Every row gives one point. Two turns around zero, p and q, are shown by what they do to some points. Write where each new point lands after one turn and then the other. Backwards means that the second turn is done in reverse. Each puzzle has new turns, and all numbers are rounded.

Turn p:
[-1.7 -6.4 -0.2] => [-4.4 -1.9  4.5]
[-0.2  0.9 -5.0] => [-0.9 -3.7 -3.4]
[3.9 2.2 3.6] => [5.2 2.2 1.2]
[0.0 4.6 3.8] => [ 3.0  4.9 -1.7]
[-2.0 -1.3 -2.2] => [-2.8 -1.5 -0.7]
Turn q:
[ 1.5  4.9 -4.7] => [ 5.9  3.6 -0.8]
[ 0.5 -1.7 -4.2] => [ 2.1 -1.0 -3.9]
[-2.3 -0.8 -1.0] => [-1.3  0.9 -2.1]
[ 0.7 -3.5  7.3] => [-5.3 -4.2  4.4]
[-0.5  1.1  2.6] => [-1.4  0.8  2.4]
Where do these land?
p, then q: [-2.8  3.1  6.5] => [3.5 5.7 3.9]
p, then q: [1.8 1.5 0.9] => [ 2.0 -1.0  1.1]
q, then p: [ 1.8 -0.7 -5.5] => [ 2.4 -5.3 -0.2]
p, then q: [-1.8 -2.6 -5.2] => [-3.9 -0.9 -4.6]
p, then q: [ 1.1 -1.4  3.3] => [-0.4  0.2  3.7]

Turn p:
[ 2.7  3.7  5.0  2.9 -1.1 -2.6] => [-1.6  1.4  3.3  5.0 -1.4  4.5]
[-1.6  2.2 -3.6 -5.2  0.9  0.8] => [ 0.7  4.6 -3.1 -2.2  1.6 -3.2]
[ 1.4  0.9  0.2 -4.0 -0.4 -0.8] => [ 0.2  3.3  1.1 -0.9  2.5 -0.1]
[-6.8 -1.9 -3.0  4.3 -2.2 -2.8] => [ 2.7 -2.2 -0.7 -2.6 -8.2 -1.6]
[ 4.4 -7.2 -0.5 -4.3  2.1  0.4] => [-0.1 -2.9  3.9 -3.7  6.9 -3.1]
[ 0.6  5.8 -1.5  3.4 -2.6  1.0] => [ 2.7  1.7 -3.3  5.0 -2.1  2.3]
[ 0.9  3.0  3.6  4.7 -4.1  0.7] => [ 0.9 -0.9 -0.1  3.8 -2.4  6.4]
[ 1.0  0.0 -2.9 -1.1  5.2  1.6] => [-2.0 -0.4 -2.1  1.0  2.5 -4.9]
[-2.6 -6.5  2.7 -0.6  2.2  1.7] => [-3.7 -4.6  1.0 -5.4  0.5 -0.3]
Turn q:
[-0.4 -1.6  2.3 -0.9  4.1 -4.9] => [-1.1  5.4  2.5 -1.0  3.5 -0.3]
[-1.0  2.8 -3.8 -3.8  0.1  1.8] => [-1.8 -0.3 -2.7 -1.6 -3.4  4.0]
[ 3.1 -2.0  3.6  2.3  3.0 -5.1] => [ 0.9  5.4  1.5  1.2  4.0 -4.2]
[ 1.8  6.4 -1.4  1.5  0.6  6.3] => [ 2.7 -2.4 -5.4  4.9 -2.5  4.0]
[ 2.3 -7.9  1.7 -0.9 -0.2  1.7] => [ 4.1 -1.3  0.7 -5.8  3.0 -3.6]
[-3.7  2.1 -5.6  1.0 -2.1 -0.8] => [-6.2 -3.1 -1.2  0.8 -1.9  1.2]
[-2.5 -0.2  2.6  3.0  2.2  2.5] => [ 1.7 -2.0  1.3  2.3  3.9  2.0]
[ 0.4  0.4  0.6 -2.3 -7.8 -1.4] => [-0.3 -1.8  3.2 -0.9 -6.7 -3.1]
Where do these land?
q, then p: [0.1 2.4 1.4 3.3 4.9 5.0] => [-0.3 -5.2 -2.8  4.1  2.6 -3.0]
q, then p: [ 2.4 -3.2 -1.4 -3.5 -1.4  2.5] => [ 2.8  2.6  1.6 -2.3  3.8 -1.0]
q, then p: [-3.2 -0.2  2.9 -5.1  1.5 -7.9] => [-5.3  6.3 -2.4  0.2 -1.8  5.7]
q, then p backwards: [ 1.6  3.9 -2.7  1.2  0.3  2.4] => [-1.1  3.1 -0.5  3.4 -0.1  3.1]
p, then q backwards: [-1.1 -4.1 -1.1 -1.6 -3.0 -3.0] => [-0.1 -3.7  3.0 -3.5 -2.0  0.8]
p, then q: [-0.9 -2.5 -4.6  2.3 -3.2  1.4] => [ 1.1  1.3 -2.9 -3.5 -1.2 -4.6]
q, then p: [-1.8  6.0  7.9  0.0  2.8  0.8] => [-2.4 -3.8 -2.5  7.0  1.6  5.7]
q, then p: [ 2.9 -2.3 -2.5  3.3 -2.0 -1.2] => [ 1.4  0.8  3.4 -0.7 -2.9 -3.6]
